Each row of a before or after table is a point. One or more steps were done to the points. Then noise was added and the rows were shuffled. The steps act on how far a point lies along the listed directions, d1 being the first. Write out the steps. A step turns or swaps two directions, mirrors them in a line or flattens them onto one, adds a multiple of one to another, or multiplies one. Angles are multiples of 10 degrees, from the lower direction toward the higher: turns from -170 to 170, lines from 10 to 170 but not 90. Use the fewest steps. Two steps may share a direction if one is a turn and the other turns, adds or multiplies; they go together, in the order done. Otherwise the lowest direction goes first.

Directions:
(1): [  3 -44  -9]
(2): [23 -6 39]
(3): [ 39   8 -22]
Before (8 x 3):
[[-19   6  38]
 [ 34 -25 -29]
 [-11  14 -54]
 [-22 -15   4]
 [ 10   3 -31]
 [-51 -40   3]
 [ 38  -2  41]
 [  7 -50 -12]]
After:
[[ -1 -17  24]
 [ 41   3  41]
 [-19 -11   5]
 [  9   5 -13]
 [-53 -40  11]
 [-10  20 -55]
 [-22 -20   2]
 [  1  17 -22]]
Steps: flatten d1 and d3 onto the line at 120 degrees

Directions:
(1): [ 11 -10 -66  -6  -3  29  -3  -4]
(2): [  5 -59  20  -5  14  20 -22 -22]
(3): [-10 -18  -6 -55 -18 -26 -14  29]
(4): [-28   1 -22  10  17 -44 -26 -35]
Before:
[[ -8 -12  43  -7  -1 -11 -10  -9]
 [ -6  -8  -1 -14  -1 -27 -10  -3]
 [  9  22   6  10  -4   7  23  15]
 [ -9  15  23  -4  -5 -27   8  14]
 [ 22  26  14   9  -2  28  29  12]
 [ 17  31 -18  40  -2  18  19   0]
 [ -8  -3  15 -17 -10 -31  -7   8]
 [ 12  30   8  29   1  11  27  14]
 [ -2  49  34  23   1   5  30   6]
 [-23 -36  55 -10   9 -18 -19 -11]
 [-18  -6   3 -14  19 -32  -4 -16]]
After:
[[   2   81  -18   39   -4  -12   40   20]
 [  -2    3    6  -20  -17  -19    1   21]
 [   3  -16    1  -24   -6  -19   -9    8]
 [  -9  112  -14   35   -9  -20   47   19]
 [  14   64   -3   27   -2   17   37    7]
 [   6   63  -13   21   -9  -10   38   22]
 [  -7   46   -3   -6  -17  -26   20   31]
 [   2   84  -34   49   -7  -20   31    7]
 [   0  -54   34  -13    6   12  -25  -21]
 [  -8 -117   57  -23   21   24  -47  -38]
 [ -13  -20    0  -31   13  -25   -9   -9]]
Steps: multiply d1 by 0.4; multiply d2 by 3; turn d3 and d4 by -30 degrees

Directions:
(1): [ 12  18 -34  27  24 -25 -25  51   1   5 -27]
(2): [-62   6  30   5  11   1  22  27  16  33 -12]
(3): [ 15  16  12 -46  49   6 -23 -23  16  23 -23]
(4): [-35  30  -5  -8   5 -50 -18 -26 -39  -6  17]
(5): [  3 -12 -26  39   8  10  -3 -33  -9  61  13]
(6): [ 15  21 -16 -42 -36 -10   4  28   9  39  33]
Before:
[[ 22 -12 -31  11 -11 -10   6  49  13 -41 -18]
 [-21 -19  25  11  28  17   1 -13  19  39 -27]
 [  1 -11  17  -4  -6  22  14  -9  11  -8 -17]
 [ 22   7 -34 -31 -44 -15 -15 -22 -14  38  28]
 [ 25   8  -2 -18 -15 -26  -6 -21 -24 -36  16]
 [ 51  28 -19 -79 -40 -29  -6  33  -1 -24  30]
 [  5 -15  21   6  32  13 -18 -57 -16  22   5]
 [ 18 -33   3  22  -4  34  33  -3  13 -12  -4]
 [-33 -25  16  -3   3  28  45  -9  18   1   5]
 [-71 -29  14  43  22   8   6 -64 -23  30  10]]
After:
[[  10  -30   16    7   -5   28   37   14   14  -29   -7]
 [ -48    8   23   -2    0  -24   18    2  -11   19    5]
 [  29  -33  -10  -12   -7   26   23  -35    3  -37   16]
 [ -38   25   -5  -24  -16  -12   26   32   12  100   27]
 [  10  -11    7    1   -5   28   13  -17   10   -6  -14]
 [   3   -4   49  -40   24    0  -15  -18   -4  -48   -9]
 [ -22   21    7  -65  -45  -27    2   29    7    1   13]
 [   8  -17   15  -25   -2  -10  -19  -46  -33 -112    5]
 [ -19  -22  -35   54    4   -1   19   38   15   43  -13]
 [  47  -21    4  -14   14   14  -24  -30    4  -29  -21]]
Steps: add -0.5 times d1 to d5; turn d2 and d5 by 160 degrees

Directions:
(1): [-24 -32  10 -38  21 -33 -30 -14  12  33  30 -10   1  40]
(2): [ 55 -29   6  20  -6 -30  22  24 -24  20  34 -30 -12 -12]
(3): [-29 -13  12  43 -36  38  10 -33   2  40  31   5 -14   2]
Before (13 x 14):
[[-27 -24  16  56 -34  43  11 -29   3  37  37  12  -7 -11]
 [-27 -14   0  13  -7  16  -7 -16  14  45  21  18   3  20]
 [  3 -23   1   9  -6 -17  -3  -8  -7  29  34 -12   2   9]
 [  2 -14   3  11  -6   1   8 -14   2  25  26  -8  -1   5]
 [-29 -10  14  10 -17  18  12  -7  11  23  20   5  -6   6]
 [ -1   7  -5 -20  11 -14  -9   2   4 -11  -8   2   7  -2]
 [ -3 -17   6   6  -5  -8  -9  -4  -4  37  35  -7  -5  14]
 [ 17 -46  16  25 -15 -11   5   1  -6  42  40 -21  -5  23]
 [ -6  25  -9 -33  15 -13   5   9   8 -30 -25  18  11   0]
 [  2  31  -8  -2   6   1  -6   6   6 -27 -28  16  11   8]
 [ -9  18  12  11  -9  12  12   9   2 -14 -10   3   6   1]
 [ -5  -8   7   4  -1  -6  -4 -17   0  10  11   1  -4   7]
 [ -1   5   6 -20  10  -6  -2  -5   3 -10 -15  -4   1   7]]
After, 13 rows:
[[-46  -7   7  17 -19  26 -15 -33  11  45  31  13  -6  21]
 [-52 -15  22  47 -46  53  24 -33  11  47  36  12 -17   4]
 [-56  -6   5  59 -43  66   6 -44  17  62  29  32  -6  10]
 [  6   6  14  19 -12   2  19  16  -6  -4   3  -7   1  -1]
 [ 40  34 -19 -48  36 -42  13  45  -5 -63 -47   7  17 -16]
 [-43 -14   4   9 -15  12 -14 -35   9  37  31   6   3  21]
 [-32 -14   8  23 -21  27   5 -39  12  42  34   4  -4  13]
 [-74 -50  35 120 -90 100  26 -83   6 105  93  18 -30  -3]
 [-54 -41  22  24 -29  28 -16 -46  19  65  43   4  -5  48]
 [ 14  14   0 -27  18 -12   1   7   0 -29 -31  -5   4  -2]
 [ 16  19 -11 -32  24 -26  -8  19   2 -33 -27   1  13 -10]
 [ 44  29 -12  -7  18 -25   5  34  -9 -42 -32   2  11  -5]
 [-20  -4   9  15 -11  12  -3 -28   4  14  10   9  -5   6]]
Steps: turn d1 and d2 by -70 degrees; multiply d3 by 2.5

Directions:
(1): [ 15  13 -22   5  17  28   8 -53 -11  -2 -52  29  -6 -22  -1   6 -44  14
  -1 -50]
(2): [-19  -3  -5  11  -6  57 -21 -16 -19 -40  19 -33   2  -1 -56 -13 -30 -17
 -26  28]
Before, 11 rows:
[[  9   1 -18  -3  17  -3  11 -11  10  15 -14  28  -1   2  18  -1 -12  -6
    4 -26]
 [ 10  13  -2  -6   1 -15   5 -10   3  20 -39  23 -12  -7  35  20  12  23
   13 -32]
 [ 30  11  -1  -4   4 -13   9 -25  14  25 -16  15  -3  -9  18  25   6   8
   18  -7]
 [ 21  12 -12  -3   3 -22  28  -6  -2  13 -19  14   3 -10  32  14   9  19
   15 -38]
 [ 19  -5   2  -7  10 -12  14  -1  19  39 -12  24 -13 -14  27   2  -2  -5
   17 -29]
 [ -6   0   4  -5  10  41 -18 -38  -8 -25 -12 -10   9 -14 -46  -3 -36 -12
  -24  11]
 [ 21  -4  -7   9   1  -6   0  -2  12  13 -17  28 -12 -12   1   4 -12  -2
   14 -12]
 [-34 -27  46 -19 -41 -38 -37 106  29 -16 106 -60  17  46 -19  -6  87 -44
   -4 121]
 [ 23 -11  13   0  13 -30  21  11  16  10 -14  10 -10  14  37 -10  16   8
   15 -11]
 [  4  -7   6 -21  -9 -31   6  35   7  17   9   6   1   6  34 -18  44   1
    4  -5]
 [  0 -12   6  -3   2  -4   6  -5  -7  -6   1  -7   3   3 -13   4   9  -9
    7  -1]]
After:
[[  13   -7   -3   13   17   32    7  -29   -6  -25  -24   -3  -12    2
   -12  -18  -30    1   -8  -12]
 [   0   -8   -5    5    6   46   -7  -18   -1   -1    6   -9  -12  -15
   -29  -11  -34  -22  -10   -3]
 [   3  -11    6   -4    4  -10    9   -6   -6   -2   -4   -1    2    3
    -6    5   11   -6    9   -7]
 [  -2    9  -16    9   -4   39    2  -19  -22  -32    5  -25    6   -9
   -31   -1  -21   -2  -14   -3]
 [   9    5  -20  -10    7   26    3  -27  -14   -5  -35   19   -3  -17
     5  -19  -16    7  -10  -42]
 [  -4  -13   32  -20   -4  -39   -8   32   20   12   27  -13   14   10
     2    3   37  -12    0   41]
 [  13    8   -3    4   -3   33   -9  -34   -1   -8    4  -17   -1   -7
   -29   13  -15   -8   -3   21]
 [  55   20  -13  -27   26  -69   33  -30   33   62 -103  104   -4  -22
    95   39   10   37   49  -98]
 [ -10   -5  -15    3    7   27   -6   -5    0  -13   16   -5    3    9
   -20  -12  -18  -23  -14    9]
 [   7   -9   -4   14   -7   20  -14    1    4   -7    6    2  -10   -8
   -29   -5  -17  -15    0   16]
 [ -15    7   -5    7   -9   47  -21  -20  -18  -26   -8  -20   -9   -5
   -30    5  -18    0  -19    7]]
Steps: turn d1 and d2 by 130 degrees

Directions:
(1): [ 24  19 -12 -28  50  20 -11  23   3 -10  10 -45 -30  17   8  25 -20  23
  37   2 -18   4  13  11 -28   1  33 -55   1  31  -4 -62]
(2): [ -3  -5  -1 -13 -18  10  51  24  32 -16  15  18  -7 -79  14  35  10  19
 -40  16   5   5  -9   4  20  35 -31 -24  21  -1  27 -44]
(3): [-22  15  -3  35   6  24  30  -6  19  11  61  21 -19  41 -15 -37 -26  25
   8  11 -32  -4  10  56  24  21 -17 -13  -7 -52 -18  -6]
(4): [ -7   8  57  16 -21  39 -39  12 -25  49   7 -20 -26  -2 -52  -5  23 -29
 -21  37   5  -7 -27   6 -14  15   2  19  34   5  -2 -44]
(5): [ 43 -21 -17   2  -1  -1 -17 -16   7  -6  -1 -55  60  -8 -40  -5  20  -3
   8 -49 -41 -26  -9  31   3   6 -49 -11  25 -17  27  -7]
Before (14 x 32):
[[-10 -17  21  -9 -27  -6 -13  -7 -10   8 -32   5  28  -4  -4 -13  26 -22
    9 -29  12  -3   0 -10  -2 -23 -12  27  -7   9  -6  36]
 [  2 -16 -25 -10 -18 -22  13 -10  10 -13  -2  14   7 -31   4  14   7  -2
  -23 -24  22 -12 -17 -15  35  11  -9  18   4   0  27  31]
 [  1  26  32 -22  41   0 -26  18 -21  15  -9 -11 -61  36  18  17 -24   3
   14  48  40   6   0 -34 -28   4  84 -16  -7  51 -33 -39]
 [-38  30  41   1   0  29  16  42 -25  25   7  47 -83  14  15  -2  -3  -5
   -6  76  36  23  -3 -14 -28  10  54   3  -9  13 -31 -22]
 [  7 -10  -7  13 -22 -27  27  -5   6 -19  -9  18  50 -30   6  11   1  -5
  -16 -38   5   9  -1  -4   5 -11 -30  16  14 -28   9  36]
 [-13 -12 -19  -9   2 -42  17 -14 -20 -36 -19   6  37   0  12  -6 -15  31
   -3 -25  -8 -13  19  -4  21  -3 -18   3 -17  -4  -1  51]
 [  1  13   9 -13  20  24 -38   0  -8   8 -16 -32 -14   8   1   9 -11  -7
   30  16   8 -13  -5 -17 -38   1  32  -9  -5  40 -13 -50]
 [-36  32  32 -26  12   8  14  44 -11   0  -8  30 -72 -14  41  36  -4   3
   -5  59  49  33  -9 -30 -24  13  53   1  -9  43  -9 -36]
 [-41 -15   9  35 -21  -7  29 -19  17 -10  16  63  -3   9  19 -27 -14  -5
  -22   0  20  -7   3  -5  24  10 -16  24 -31 -30 -17  57]
 [-50  -8 -23  34 -11   2  21 -18  27   9  41  38   8  13 -36 -35 -18  13
  -17   0 -26  -7  -8  48  27  10 -42  27   5 -54  -8  14]
 [-42  26  37 -14   6  -7  13  34 -33  22  -1  37 -84  10  67  42 -29   6
   -6  54  31  24  -6 -35   0  -8  73 -13 -20  37 -41 -27]
 [ 16  12   7 -24  36 -13 -17  21   1 -13 -18 -17 -24 -11   8  35   5   8
   17  -2 -13   6   5  -4 -20  -4  12 -24   5  39  -2 -33]
 [-57  18  46   3 -18   7  -3  20 -13  15  -7  52 -58  -8  16   0   0 -27
  -32  59  64  31 -17 -57  -2 -23  68  54 -11  26 -24  10]
 [ 10  21   4 -22  28  -9 -32   6 -21  -3 -24 -30 -34  35  26  15 -14  -5
   43  -5  21  12   9 -31 -36 -23  62 -23 -13  64 -21  -8]]
After, 14 rows:
[[  1  -2   2  33 -20 -10  20 -10   3  -3  16  13  45   3 -20 -15  -5  -3
   -8 -33 -15   2  -2  26  10  -3 -37  18  16 -51  -1  32]
 [-19  34 -13 -16  36 -10  21  13   4 -18   7  18 -62  37  62  11 -42  25
   41  11  24  26  27 -20 -14 -12  67 -37 -36  45 -33  -2]
 [-40 -15  43  38 -39  19  14  -6   8  15  19  47 -13 -18 -13 -17   8 -21
  -46  21  22 -12 -18   0  18  28 -25  30  -1 -23  -7  17]
 [-36 -14  24  23 -31  14 -39  -8 -10  43  -1   1   5 -11 -70 -14  21 -31
  -35  17   1 -10 -38  11  -5   3 -25  53  36 -12   2 -14]
 [-38   0   1 -23 -19 -15  59  27  32 -34  -6  62 -25 -80  53  36   1   6
  -48  30  55  32  -9 -53  23  -4  28  17  -8  21  11   2]
 [  4 -16 -28   6 -15 -11  17 -19  17  -7  25   7  14 -13 -15  -6   0   7
  -16 -33  -4 -21 -16  19  44  21 -28  14   8 -28  24  28]
 [ -7   5  13 -35 -11   9  45  54   1 -15 -21  33 -42 -74  35  48  23   4
  -31  48  40  22 -10 -34 -21  21  19 -20  10  34  14 -39]
 [ -4  12 -19 -24  31   2 -10  -1   7 -20 -19  -8 -12   2  40  17 -27  11
   35   7  16  -4  11 -29 -30  -6  40 -19 -28  42 -14 -27]
 [-38   5  12  22  -3  -8  15 -11 -26  -1  20  15   2  33 -18 -35 -23  30
   -6   6 -18 -15  14  29  27  14 -18   9 -11 -29 -19  29]
 [ 16  11 -14 -18  43 -18   3  16  15 -25  -2  -9 -16  -2  17  26  -8  25
   26 -15 -28   5  15  14  -8   0   0 -35  -3  20  -3 -23]
 [-29  -7   7  -3 -17 -12  10  -9  -1   1 -16  34  10  18  20 -24   3  -6
   19 -22  13   6  16  -5   6 -26   0  23 -30  -3 -22  53]
 [-23   8  11 -29  -4  -9  61  44   6  -9  10  33 -52 -65  75  74 -18  29
  -31  34  13  18 -10 -16  25  23  20 -47   2  26  -2 -58]
 [  0  19   0 -42  43 -18  25  26   9 -22  -8  13 -53  -9  59  41 -31  30
    3  39  45  15  12 -40 -11  14  71 -39 -15  52 -19 -39]
 [ -7  10 -10 -43  10  -6  64  45  33 -42   1  14 -22 -76  50  60   5  31
  -16  18  21  22  -8  -7   3  36  -5 -36   7  26  31 -51]]
Steps: multiply d2 by 1.6; turn d2 and d5 by 50 degrees; turn d3 and d4 by 90 degrees
